Each point is reached from the start by the listed moves, each made once or not at all, plus a little noise. Say if it took an odd or an even number of moves. Then give how often each move was made.

Moves:
(1): [-1.6  4.6  1.0  1.0 -2.6]
(2): [2.8 2.8 0.2 1.0 4.9]
Start: [ 0.9  0.8 -0.6  0.0  2.2]
Points:
[2.2 8.0 0.8 2.2 4.6] -> even (1, 1)
[ 0.8  0.7 -0.7  0.1  2.1] -> even (0, 0)
[ 3.7  3.5 -0.5  1.2  7.3] -> odd (0, 1)

Moves:
(1): [ 1.9  1.0  0.1  0.3 -0.4 -1.7  0.0  2.4 -0.9 -0.7 -1.0]
(2): [-0.3  1.1 -1.2 -1.0  1.9  1.1  1.2 -0.5 -0.1 -1.3  1.0]
(3): [ 0.1 -3.2  2.7 -1.9 -1.6  0.3  3.1  2.1  0.1 -1.4  0.5]
(4): [-0.1  0.2 -2.0  1.7 -0.4  2.3  3.9  2.2 -4.3  1.3  0.6]
(5): [-1.8  0.2  2.3 -0.3 -2.9 -0.1  0.4 -0.2 -2.3 -1.9  0.8]
(6): [-2.2  1.1  0.4 -0.9 -2.0  2.0 -0.4  1.4  1.1 -2.9 -2.0]
(7): [-1.6 -2.7  1.2  0.8  1.4  0.1  0.7  0.8 -2.3 -0.8  0.4]
(8): [-1.5 -1.0  2.2 -1.5 -1.7 -0.2 -3.0  1.7 -0.9  1.6  3.1]
(9): [ 1.0  1.8 -3.2  3.1 -4.2  1.4  0.0  2.7 -0.4 -3.2  1.1]
(10): [-0.1  2.9  2.0  3.0  2.5  2.7 -2.3  0.5  1.6  0.8  2.5]
(11): [ 5.3  2.5 -1.8  1.9  1.8  4.0 -2.0 -1.4 -2.3  1.9  1.8]
Start: [-1.7 -0.5 -2.8 -3.5  1.0  0.9  0.8 -1.9 -2.3  0.7 -0.3]
Points:
[ 2.4  4.2 -3.3  2.3  2.5 10.3 -2.4  1.4 -7.2  6.3  7.4] -> even (0, 0, 0, 1, 0, 0, 0, 1, 0, 1, 1)
[-6.9 -1.4  7.8 -3.8 -2.8  3.9 -1.6  7.0 -6.0 -4.4  4.5] -> odd (1, 0, 1, 0, 1, 1, 1, 1, 0, 1, 0)
[-3.9 -0.2  3.2 -5.2  2.2  4.6  0.0  1.6 -1.1  0.1  7.0] -> even (0, 1, 1, 0, 0, 0, 0, 1, 0, 1, 0)
[ 1.3 -0.6 -4.4 -3.1 -3.3  3.0  4.5  4.5 -3.0 -6.3  0.8] -> even (1, 1, 1, 0, 0, 0, 0, 0, 1, 0, 0)
[ -0.2   4.5  -2.4  -3.5  -2.9   7.7   0.7   4.0 -12.9  -1.6   4.5] -> odd (1, 1, 0, 1, 1, 1, 0, 1, 0, 0, 1)

Moves:
(1): [ 0.2 -1.6  2.1 -0.6 -1.2  0.7  1.0  0.6 -0.6  1.4 -0.3  0.0  2.2  0.0
  0.6 -2.4  0.7 -0.5  1.0 -1.2 -0.3 -1.8 -0.1 -1.2]
(2): [-0.8  0.5  2.3 -0.4  1.2  0.3  0.4  0.8  1.4 -0.6 -0.4 -1.1  0.7 -0.6
  1.1 -1.0  1.5 -2.1  2.5 -1.2  0.5  0.6  0.0 -2.8]
(3): [ 0.0 -1.0 -1.4  0.9 -2.6  2.6 -1.2 -0.6  0.1  2.5  1.0  1.7  0.7  1.3
 -0.2 -1.0 -1.5  0.6  1.1 -1.7  0.1  1.0 -1.1  0.7]
(4): [-0.7  0.6  1.3 -1.3 -0.2  0.5 -0.5 -1.3  0.5 -2.4  0.9  0.9  0.8  1.3
 -0.1  0.3  1.5 -0.4 -0.2 -1.3  1.4  0.5 -2.6  0.8]
(5): [ 0.4  1.0 -0.6  0.6 -0.5 -0.1  0.2  0.4  1.1  0.6  0.4 -1.4  0.2  0.5
  1.1 -2.5  0.5  1.0 -0.3  0.2 -0.2 -1.2 -0.6 -1.1]
(6): [ 1.7  2.6  0.8 -0.8  1.0 -0.1 -1.3 -1.9  0.1 -0.7 -0.5  2.0 -1.3  0.9
 -0.5  0.4  0.7  1.6 -0.6  1.8 -0.8  0.5  0.4  1.2]
(7): [-0.3  1.2  0.0 -0.4  2.2  1.2 -1.6 -0.4  0.4  1.5  1.6  0.6  1.2  1.6
  2.2 -1.6 -1.6 -0.4 -0.3  0.2  2.1 -1.1  1.0 -1.6]
(8): [ 0.0 -1.8  1.7 -0.7  0.1  1.2  0.1  0.6 -0.4 -1.0  0.9 -1.1  1.5 -0.6
  1.3  0.6 -0.7 -0.2  0.1 -2.2 -0.3  1.2  0.5 -1.6]
(9): [-1.4  0.1  0.6 -1.5 -0.7  1.0  1.6 -0.8 -0.8  2.1  1.0  0.3  0.2  0.1
  0.9 -2.8  0.9  0.9  0.6 -0.1  1.8  1.0 -0.6 -0.8]
(10): [ 0.1 -0.3  0.3  1.5  1.2 -0.1 -1.2 -1.4 -0.1 -1.3  0.6  0.9  0.6 -0.6
 -1.1  1.1 -0.3 -0.9 -0.2  0.1  0.8  0.3  0.5  1.0]
(11): [-0.3  1.4  0.3  1.6 -0.9 -1.0  1.6  0.3 -1.8 -1.1 -0.7  1.3  0.4  1.2
 -0.4  0.5  1.3  0.8  0.7  0.0 -1.6  0.4 -0.9  1.1]
(12): [ 0.5  0.0 -1.0 -1.9 -1.4 -0.1 -1.4 -0.5 -2.4  0.3 -1.8  0.8 -0.3 -0.2
 -0.1 -1.0 -0.4  2.6  1.0 -1.7  1.6  1.2 -0.2  0.2]
(13): [ 0.1 -2.0  1.4  1.2  0.1  1.5 -3.0  2.3 -1.3  2.6  3.0 -0.6 -2.4 -0.8
  3.1  0.5  1.4 -2.0 -0.1 -1.7  1.3  2.2  0.0 -1.8]
(14): [-0.5 -0.2  0.1 -0.6  0.8 -0.9 -1.6  1.3  3.6 -1.4  0.3  1.3  0.9 -1.8
  0.7 -0.6  0.0  0.6 -1.1 -1.7  0.5  1.5  0.9 -0.5]
(15): [ 0.6  0.9 -0.2 -0.8  0.7 -0.7 -0.6  0.0 -0.5  0.4  1.0 -0.1 -0.2  0.5
 -0.8  0.4  1.5 -0.6  0.7  1.1 -1.4  0.6  0.7  0.5]
(16): [-1.4 -2.0 -0.3  0.3  1.1 -0.5 -2.7  0.0  2.3 -3.0 -2.0  0.6 -0.5 -1.8
  2.7 -0.3 -2.4  1.4 -1.4  0.5 -0.8  1.0  1.4 -0.6]
(17): [ 2.2 -0.8 -0.6  0.0 -0.4 -0.2  1.3 -0.6 -1.4 -0.6 -1.4  0.1 -0.5  0.6
  0.4  0.4  0.0 -1.5 -0.3 -0.9 -1.9  1.0  0.5  1.2]
(18): [ 1.1 -0.2  0.6  1.1 -2.2 -0.4 -0.1  0.5  1.1  1.1 -0.3 -0.8  2.1 -1.2
  1.5 -1.6 -1.0 -1.7 -0.6 -0.7  0.4 -0.4 -1.5 -2.9]
(19): [-0.1  1.2 -0.2 -1.4 -1.0 -0.3  0.7  0.4  0.2 -1.9  0.1  0.3 -0.9 -1.0
 -0.6 -0.7  0.7 -0.3 -1.0 -1.3 -2.9  0.3  1.3  0.3]
(20): [ 0.7 -0.5  0.3  0.0  1.5  0.4 -0.2  0.4  0.1 -0.8 -1.2  0.4 -0.6 -0.1
 -0.2 -0.4 -0.2 -0.5 -2.4  0.6 -1.6  0.7 -0.2 -0.8]
(21): [ 0.2 -0.1 -0.6 -0.3 -1.1 -0.6 -1.0 -0.7 -2.2  0.5 -0.9  0.3 -0.7  1.9
 -0.4 -0.2  0.9  0.5 -0.2  0.7  0.1  0.6  3.2 -0.2]
(22): [-1.9 -0.2 -0.2 -0.6 -0.6 -1.9  1.2 -0.3 -0.7  2.5  0.8 -0.3 -1.4  0.1
 -0.2 -0.7  0.6  1.3  2.3 -1.2 -0.2 -0.3 -0.7 -0.2]
(23): [ 3.6  0.9  2.9 -1.2  1.0 -0.6 -0.4  0.9  0.8 -4.3 -1.3 -0.2  0.8 -0.1
  0.0 -1.6 -0.7 -0.7 -1.5  0.5 -0.2  2.7  0.3 -0.4]
(24): [-0.9  1.4  1.6  0.7  0.6  0.4  0.0  0.1  1.6  1.9  0.4 -1.0 -0.3 -0.3
  1.8 -0.1 -0.4 -0.1  0.0 -1.3 -3.0  1.5 -1.7  1.1]
Start: [-0.1 -0.8 -0.2  0.7  0.0  0.9  0.1  0.6 -1.9  0.5  0.1 -2.3 -0.4 -1.2
  0.8  2.0  0.5  0.9  1.9 -2.5  0.6  1.7 -2.2  1.3]
Points:
[ 6.2 -2.7  5.0 -1.7 -1.6  1.7 -3.6  1.2 -1.0 -9.9 -5.9  4.6  1.4 -0.6
  4.3 -3.2 -0.7  2.7 -3.5 -7.7 -8.9 10.8  4.1  0.5] -> even (1, 0, 1, 0, 0, 1, 0, 1, 0, 0, 1, 0, 0, 1, 0, 1, 1, 0, 1, 1, 1, 0, 1, 0)
[ -1.7  -3.4   6.7  -6.2  -2.8   4.6  -4.3  -1.0  -2.3   0.6   0.0  -1.1
   4.9   2.4  10.2 -12.3  -0.2   5.0   6.6 -11.1   6.1   7.2  -1.7  -7.6] -> odd (1, 1, 1, 1, 1, 0, 1, 1, 1, 0, 0, 1, 0, 0, 0, 1, 0, 0, 0, 0, 1, 1, 1, 0)
[  1.9  -2.2   4.2  -2.6  -5.6   1.4  -7.3  -1.3  -4.8   0.8   1.2   1.0
  -2.4  -1.6   7.8  -5.3   1.5   0.0   1.9 -11.6  -2.2  15.0  -2.7   0.2] -> odd (0, 0, 1, 1, 0, 0, 0, 0, 1, 1, 0, 1, 1, 0, 1, 1, 1, 1, 1, 0, 1, 1, 1, 1)
[ 4.3 -1.6  6.5 -3.7 -2.4  3.0  2.4  1.1 -3.8  1.0 -2.1 -4.8  3.1 -1.4
  7.0 -7.5  0.2  2.3  2.7 -9.3 -1.9  7.3 -4.1 -1.4] -> even (1, 0, 0, 0, 1, 0, 0, 1, 1, 0, 0, 1, 0, 0, 0, 0, 1, 0, 0, 0, 0, 0, 1, 1)
[ 4.1  2.3  2.8 -2.9 -3.7  5.1 -5.4 -0.8 -3.5  6.4  0.4 -0.4  3.1  2.0
  6.5 -8.2 -0.4  3.0  0.7 -8.2 -5.5  4.5 -0.6 -4.2] -> odd (1, 0, 1, 0, 1, 1, 1, 1, 0, 0, 0, 1, 0, 0, 1, 0, 0, 1, 1, 1, 1, 0, 0, 1)
[ -0.9  -2.0   7.1  -0.8  -8.1   3.8   0.0   1.8  -6.8   7.7   3.9  -0.3
   0.4   0.0   7.0  -6.2   6.0  -0.1   7.9 -11.6  -1.2   7.1  -1.7  -7.0] -> even (1, 1, 1, 0, 0, 1, 0, 1, 1, 0, 1, 0, 1, 0, 0, 0, 0, 1, 1, 0, 1, 1, 0, 0)
[ 1.9  5.5 -0.5 -2.7 -3.2 -3.4  0.6 -2.5 -8.9  1.8 -2.8  1.2 -5.5  2.4
  0.1  1.1  5.4  5.4  4.6 -5.4 -9.3  7.4  0.4  6.6] -> odd (0, 0, 0, 0, 0, 1, 0, 0, 0, 0, 1, 1, 0, 0, 1, 0, 1, 0, 1, 0, 1, 1, 0, 1)
[  3.0  -2.9   6.1  -4.6  -0.8   4.6  -3.1   5.6  -1.5   4.3   3.1  -3.3
   3.4  -4.3  12.1 -10.8   3.6  -3.9   2.0 -13.3   0.3   7.7  -0.4 -11.6] -> even (1, 1, 0, 0, 1, 0, 1, 1, 1, 0, 0, 1, 1, 1, 1, 0, 1, 1, 1, 1, 0, 0, 0, 0)
[ 0.5 -1.0  9.5 -5.9  5.2  2.4 -5.8  1.3  4.0 -9.6  0.7 -0.4  5.9 -1.9
  8.4 -9.7  2.9 -1.2 -1.5 -8.0  0.0  8.8  3.3 -7.6] -> odd (1, 1, 0, 1, 1, 0, 1, 1, 1, 1, 0, 0, 0, 1, 1, 1, 0, 0, 1, 1, 1, 0, 1, 0)
[ 1.7  0.6  7.7  2.8  2.0  4.7 -2.8  2.6 -2.5  2.1  3.3 -0.4 -0.6 -0.8
  5.0 -2.5  4.0 -3.8  3.4 -6.5 -2.7 12.6 -5.1 -0.6] -> even (0, 1, 1, 0, 0, 0, 0, 0, 1, 1, 1, 0, 1, 0, 1, 0, 0, 0, 0, 1, 0, 0, 1, 1)
[ 1.2  5.4  2.8 -1.3  0.1  0.3 -3.5 -3.4 -6.9  2.7 -0.3  1.8  2.2  2.3
  3.1 -3.8  4.0  1.7  5.6 -2.5  4.3  5.6  0.6 -3.4] -> even (0, 1, 0, 0, 0, 1, 1, 0, 1, 1, 1, 1, 0, 0, 1, 0, 0, 1, 0, 0, 1, 0, 0, 0)
[ -0.1   1.4   3.7  -0.6   1.3   4.9 -10.1   0.5   4.5  -0.3   2.5   1.4
  -2.6   0.7  12.2  -4.6   1.7  -0.3   0.2 -10.3  -2.8  10.0   0.4  -2.0] -> odd (0, 1, 1, 1, 1, 1, 1, 0, 0, 0, 0, 0, 1, 1, 0, 1, 1, 0, 1, 0, 1, 0, 0, 1)
